Rows are points. Examples show where two turns around zero, p and q, send a point. Where does a point land after both, in the order given? Backwards means that the second turn is done in reverse. Each puzzle has new turns, and all numbers are rounded.

Turn p:
0.004 0.012 -> 0.013 0.001
0.033 -0.004 -> 0.010 -0.032
0.028 -0.025 -> -0.011 -0.036
-0.064 0.017 -> -0.011 0.065
Turn q:
-0.011 -0.009 -> -0.010 -0.010
-0.018 0.048 -> -0.022 0.046
0.030 -0.039 -> 0.033 -0.037
Where do these land?
p, then q backwards: -0.024 -0.011 -> -0.019 0.019
q, then p backwards: -0.039 0.016 -> -0.028 -0.031
p, then q: 0.055 0.011 -> 0.036 -0.043
q, then p: -0.025 0.018 -> 0.004 0.031
q, then p backwards: 0.034 -0.034 -> 0.044 0.020

Turn p:
0.039 -0.028 -0.023 0.045 -> 0.045 -0.005 -0.044 0.029
-0.023 0.022 0.043 -0.020 -> -0.027 -0.007 0.050 -0.001
-0.039 0.017 0.002 -0.005 -> -0.042 0.007 0.008 -0.001
-0.032 -0.009 0.019 -0.035 -> -0.031 -0.023 0.020 -0.028
0.055 -0.002 -0.041 0.015 -> 0.055 0.028 -0.034 0.000
Turn q:
-0.060 0.020 0.013 0.060 -> -0.068 0.050 0.011 0.022
0.029 0.029 -0.016 -0.020 -> 0.044 0.008 0.018 -0.007
0.026 0.014 0.053 0.013 -> -0.002 -0.027 0.036 0.043
-0.004 -0.031 -0.038 -0.002 -> 0.006 0.007 -0.045 -0.018
0.044 -0.021 -0.009 -0.057 -> 0.053 -0.046 -0.010 -0.026
-0.039 0.005 0.018 0.001 -> -0.039 0.004 0.015 -0.012
0.004 -0.015 -0.021 0.005 -> 0.007 0.006 -0.025 -0.002
Where do these land?
q, then p: -0.019 0.040 0.021 0.041 -> -0.032 0.007 0.030 0.046
p, then q: 0.040 -0.007 -0.001 -0.007 -> 0.035 -0.017 0.002 0.014
q, then p backwards: 0.005 -0.055 -0.002 -0.010 -> -0.015 -0.050 -0.018 0.009
q, then p: -0.017 -0.057 0.001 -0.036 -> -0.010 -0.022 -0.037 -0.054
p, then q: 0.012 0.006 -0.035 0.003 -> 0.027 0.023 0.008 -0.009
p, then q: -0.021 0.073 0.018 0.008 -> -0.043 0.023 0.058 0.021

Turn p:
0.034 -0.018 0.019 -0.037 0.030 -0.017 -> 0.047 0.009 0.026 -0.026 -0.013 0.026
0.020 -0.001 -0.016 0.068 -0.011 0.033 -> -0.062 0.025 -0.012 0.025 0.016 0.032
0.016 -0.012 -0.040 0.042 0.009 0.001 -> -0.025 0.001 -0.030 0.004 0.024 0.041
-0.007 -0.017 -0.039 0.030 0.012 0.001 -> -0.024 -0.020 -0.028 -0.003 0.017 0.028
-0.017 0.051 -0.008 -0.010 -0.004 0.016 -> -0.011 0.018 -0.012 -0.017 0.015 -0.047
-0.004 -0.046 -0.021 0.000 0.037 0.042 -> -0.034 -0.024 0.000 -0.042 -0.025 0.040
-0.048 0.047 0.032 -0.012 -0.028 -0.015 -> 0.008 -0.008 0.015 0.022 0.012 -0.075
0.006 -0.011 -0.003 -0.030 -0.029 -0.001 -> 0.020 0.003 -0.015 0.008 -0.034 -0.008
0.000 0.007 0.078 -0.052 -0.015 -0.060 -> 0.083 -0.002 0.059 0.028 -0.013 -0.036
Turn q:
-0.011 0.010 0.027 -0.046 0.049 0.000 -> -0.017 0.025 0.034 -0.051 0.027 0.006
-0.012 -0.032 -0.001 -0.003 -0.016 0.064 -> -0.045 0.021 -0.026 0.019 -0.021 0.040
0.019 -0.066 -0.042 -0.010 -0.014 -0.011 -> -0.016 0.001 -0.075 0.005 0.018 -0.025
-0.022 0.016 -0.041 0.000 -0.014 -0.013 -> 0.016 0.015 -0.008 0.003 -0.033 -0.033
0.030 0.033 0.006 0.019 -0.030 -0.044 -> 0.050 -0.050 0.006 0.001 -0.006 -0.012
-0.014 0.012 0.043 0.032 0.003 -0.031 -> -0.002 -0.036 0.047 0.018 0.014 -0.013
-0.013 0.018 -0.009 -0.049 -0.010 0.024 -> -0.009 0.021 -0.004 -0.042 -0.034 0.014
-0.033 -0.014 -0.003 0.012 0.029 0.059 -> -0.038 0.053 0.012 0.027 -0.004 0.025
0.056 0.024 0.019 0.044 0.003 -0.048 -> 0.061 -0.049 0.014 0.019 0.040 -0.002
Where do these land?
q, then p: -0.026 -0.023 0.006 -0.050 -0.028 0.025 -> -0.002 -0.032 -0.031 -0.003 -0.029 -0.048
p, then q: 0.006 0.002 -0.033 -0.004 0.011 0.012 -> 0.001 0.025 -0.014 -0.017 -0.016 -0.005
p, then q: 0.033 0.008 0.012 -0.002 0.029 -0.059 -> 0.027 0.013 0.002 -0.006 0.046 0.051
q, then p: -0.010 0.044 -0.031 0.020 -0.024 -0.047 -> 0.044 0.024 -0.003 0.051 -0.002 0.033
q, then p backwards: -0.041 -0.042 0.010 0.034 0.024 -0.018 -> -0.031 0.036 0.025 0.046 -0.024 0.010
q, then p: 0.007 0.000 0.072 0.032 0.027 0.019 -> -0.046 -0.015 0.067 -0.018 -0.008 0.008
p, then q backwards: 0.028 0.015 -0.039 -0.015 -0.070 0.035 -> -0.023 -0.029 -0.076 -0.006 -0.023 0.034
p, then q: 0.003 -0.004 0.004 -0.016 0.030 0.034 -> -0.021 -0.006 0.004 -0.038 -0.020 0.006
